Each wall is flat, endless, passes through zero and stands at right angles to its row. A trip goes straight from one point to another. Which walls does it cross, in order?
In the rows, zero is written as 128.

Walls:
(1): [136 144]
(2): [118 152]
(3): [196  90]
(4): [139 163]
(5): [ 88 163]
(6): [149 159]
(7): [152 103]
Trips:
[139 100] to [132  40] -> none
[151  94] to [183 157] -> 6, 1, 4, 2
[118 139] to [128 177] -> none
[198 166] to [142  41] -> 2, 4, 1, 6

Walls:
(1): [ 72 148 151  81]
(2): [106 128 214 148]
(3): [151  61 199 103]
(4): [ 85  73 133 177]
(5): [104  93 102 131]
(6): [ 97  64 138 191]
(7): [151 106 132  94]
(8): [140 114 140 110]
(9): [153 128 116 122]
(10): [105  83 131 187]
(11): [167  66 130 150]
Trips:
[190 159 184 169] to [154 144 150  99] -> 7, 11, 1
[112  95  88 111] to [124 130 126 190] -> 1, 8, 7, 9, 2

Walls:
(1): [177 116  79 165 144 151 157  73  84]
(2): [145 169 109 105 129 111 201 167 149]
(3): [ 80 150 113  84 116  63 159  84  85]
(4): [ 87 175 167 176 153  98 154  87  99]
(5): [ 96 159 118 142 117 117 169 148 100]
(6): [121 230 103 103 173 169 129 111 179]
Trips:
[164  91  94 108 200 167 125 156 138] to [ 86 178 119 187 203 130 160 157 119] -> 5, 4
[ 76 140  34 168  68  95 169  93 113] to [118 111 120  59  93 147  97 164 183] -> 4, 1, 6, 5, 3
[126 135 135  99 158 129 145 110 102] to [176 119 206 107 217 175 147  99  64] -> 5, 2, 3
[152 131 139 123  63  89 157 141 162] to [ 55 152 106 145  89 148 195 131 125] -> 4, 6
[105 200 129 126  55 139 106  92 101] to [116  50 128 141  86 145 159 174  45] -> 1, 6, 4
[174 122 142 104 127 122 124 239 102] to [123  91 155 161 128  92 136 111 132] -> 5, 2, 4, 3, 1

Walls:
(1): [162 128 155 116  72  69 136 136 103 108  98 112]
(2): [134 115  93 129  84 147 124 118 145 156 167 167]
(3): [117 154 116 141 168 155 159 149  95 116 160 105]
(4): [152 140 172  85 146 188 142  95 176  91 172 130]
(5): [182  86  89 155 104 132 120 228  98 170 107 128]
(6): [132 159  99 182  89 133  69 149 157 111 135 124]
(7): [148  79 125 139  82  77  91 138 145 194 169  73]
(8): [153 149 165 141 150  83  44 141 120 116 141  92]
(9): [155 147  42 134 160 100 124 146 153 154 184  23]
Trips:
[137 190 139 125 101 101 110 112 127  29 131  99] to [166 123 127 131  77 190  38 141 138 170 184 190] -> 3, 9, 2, 7, 5, 1
[ 95 182 150 180 107 111 115 156  94 109 177 101] to [132 128 144 100  79 110 141 179 132 189 140 114] -> 5, 2, 3, 6, 8
[107  78 101 114 128 135 138 145  86  95  71 138] to [133 116  74 138  99 113 141 161 167 157 134 240] -> 2, 1, 6
[179 124 133 145 176  55  93 191 106 144 109 137] to [ 96  71 125 129 101 122 138 115 123 192 160  95] -> 6, 2, 8, 1

Walls:
(1): [ 69 123 182  80 115 194 123 101 156 111 101 149 145 137 139 132 115 159]
(2): [231 116 111  60 195 162  93 154 211 116 181  95 149 136  73 160 149 119]
(3): [123  71  74 167 145 146 172  61 171 120 124 113 125  97 207 135 199 139]
(4): [174 137 136  44  74 156 131  88 196 168  63  90 118 127 124 118 146 144]
(5): [135 160 126  94 152  78 117 150 231  94 105 136 152 173  40  92  92 122]
(6): [149 155 114  21 116  76 172 149 111 110 168 124  38 189 115 195 151  80]
(7): [100 155 123 151 140 114 159  20 155 152  77  89  88 118 119 120 151 142]
Trips:
[125 133 125 104 146 150 113 174  27  74 107 123 185  85 132 171 119 119] to [158 126 134 107 180 152 116 118 167  91 105 192 131 114  93 171 106 164] -> 2, 5, 4
[147 142  88 137 105 132  67  99 118 111 109 158 164 149 169 151 129  72] to [197 128  72  22 182 131  92 133  93 182  88 145 153  86  75 180 193  77] -> 2, 4, 6, 3, 5
[ 88 111 146 122 126 137 111 103 143  76 137  56  92  55 149  75 126 106] to [ 95 157 116 145 103 189  79 119 147 171 111 107 127  71 101  91 161 146] -> none

Walls:
(1): [135  92 124  93  78 139  75  81 128  71 164 151 162 158 151  91 176 162
 162 106 130 134 113 132]
(2): [132  79 160 194 169  65 155 122  97 170 125  96  99 136 170  97 122 175
 101 113 141 155  85 144]
(3): [202 206 126 142 112  68 142 164 109 147 188  87  90 103 151  87 145  81
 145 195  56 126 170  96]
(4): [109  76 158 100 116 153 103 153 132 116 183  88 106  93  89 231 163 154
  85 119 133 132 145 145]
(5): [166  79 112 152  87 111 186 158 198 136 164  75 108  89  60 143 136 131
 125 154 147 153  82 109]
(6): [135 170 123 129 108  92  88  79 111 132 150 176 108 121 164 133 183 130
 135  86 158  70 145 148]
(7): [195  88  99 239 123 136 148 152 125  77 117 169 145 138 123 103 132 220
 131 159 137 101 123 117]
(8): [126 103 139 133 115 138 135 161 150  97  91 185 139 165 128 125  89 131
  74 169 173 129  98 114]
(9): [150  97  53  79 115  93 166 119 151  70 138 121  89  40  92 162 114 158
 246 179 121 164  91 113]
(10): [150  89 106 135 141  92  90 160 125 102 161 166 130 175  71 187 195 165
 107 118 138 115 183 103]
(11): [167 120 129 119 218 171  69  25 169 205 117 180 174 135  53 123  79 120
 161 132 171 120 129 122]
(12): [ 80 111 123 141 174 135 106 129 105 109 107 118 156 115 143 145 122 109
 190 143  68  57  48 159]
Trips:
[107 135 165 114 175 101 152 179 132  94 168 142  96  59 168 133 126 147
 130 170 133 125 162  79] to [108 121 208  93 146 137 173 129 162 126 147  91 162 137  78 132 148 134
  74 106 140 126 128 118] -> 7, 9, 3, 11
[146 187 168 130  90  98 102 126 104  86 123  50 172  72 123 143  90  96
 138 167 170 180 147 110] to [168 130 155  55  75 162 167 144  19  70 151  83 148 115 132 134 119 162
  70  93 109 146 191 121] -> 1, 5, 9, 10
